Rows are points. To make a cloud, some directions were put in groups of two or more. Within a group, all points are equally far from the middle, so they leave a hole (a ring in 2 directions, a hollow ball in 3). The other directions are filled evenly. Then the cloud was stretched, turned, moved and blurred a little. How many holes are there, and how many directions does each take, smallest first?

Cloud:
[[-0.1,-4.5,4.9],
[-0.1,-3.8,3.1],
[2.9,0.1,0.2],
[-3.6,-1.7,0.2],
[2.0,0.3,0.0],
[-1.3,-3.6,3.5],
[-0.3,-0.8,2.3],
[0.4,0.9,2.3],
[0.0,-4.3,-5.3],
[-4.1,-3.5,0.0],
[-0.3,4.1,1.4],
[0.9,-6.4,4.8],
[-1.1,-3.2,-1.7],
[4.6,-5.9,-1.8],
[2.6,-8.3,0.0],
[2.1,-6.2,0.4],
[1.2,-3.6,1.9],
[0.2,-6.7,0.5],
[3.1,-0.7,-2.3],
[1.5,2.6,-1.8]]
Holes: 0

Cloud:
[[-3.0,0.9,4.6,3.2],
[0.0,-0.3,5.6,3.4],
[-0.1,-3.8,-0.3,-3.9],
[0.5,3.2,-0.4,-4.3],
[0.9,4.2,-1.7,-3.8],
[-3.1,-2.9,0.3,-0.1],
[-4.5,6.3,-0.7,2.6],
[-5.6,2.4,-2.2,-0.6],
[2.7,-4.4,-4.0,-1.8],
[2.8,0.4,-7.0,-3.0],
[-4.4,-0.7,-0.5,-1.2],
[4.2,2.0,-4.2,-1.5],
[0.4,2.1,-1.1,5.5],
[2.2,1.5,0.4,4.8],
[2.1,5.3,-2.0,1.0],
[-3.7,1.1,4.1,3.0],
[1.0,-5.1,-0.9,-2.9],
[1.3,0.6,3.8,-2.5],
[4.3,2.4,-3.4,-0.8],
[4.0,2.9,-2.0,1.2],
[2.6,-1.9,-6.6,-2.0],
[-1.7,2.2,-8.0,-1.4],
[-4.3,-0.6,-1.0,-1.7],
[3.6,-0.4,2.3,3.3],
[1.5,-1.0,5.3,3.1],
[2.0,-2.3,2.1,-4.1],
[-4.0,0.7,-2.8,-3.4],
[-3.6,0.2,3.7,3.1],
[-1.2,5.6,2.2,0.2]]
Holes: 2 (2, 2)
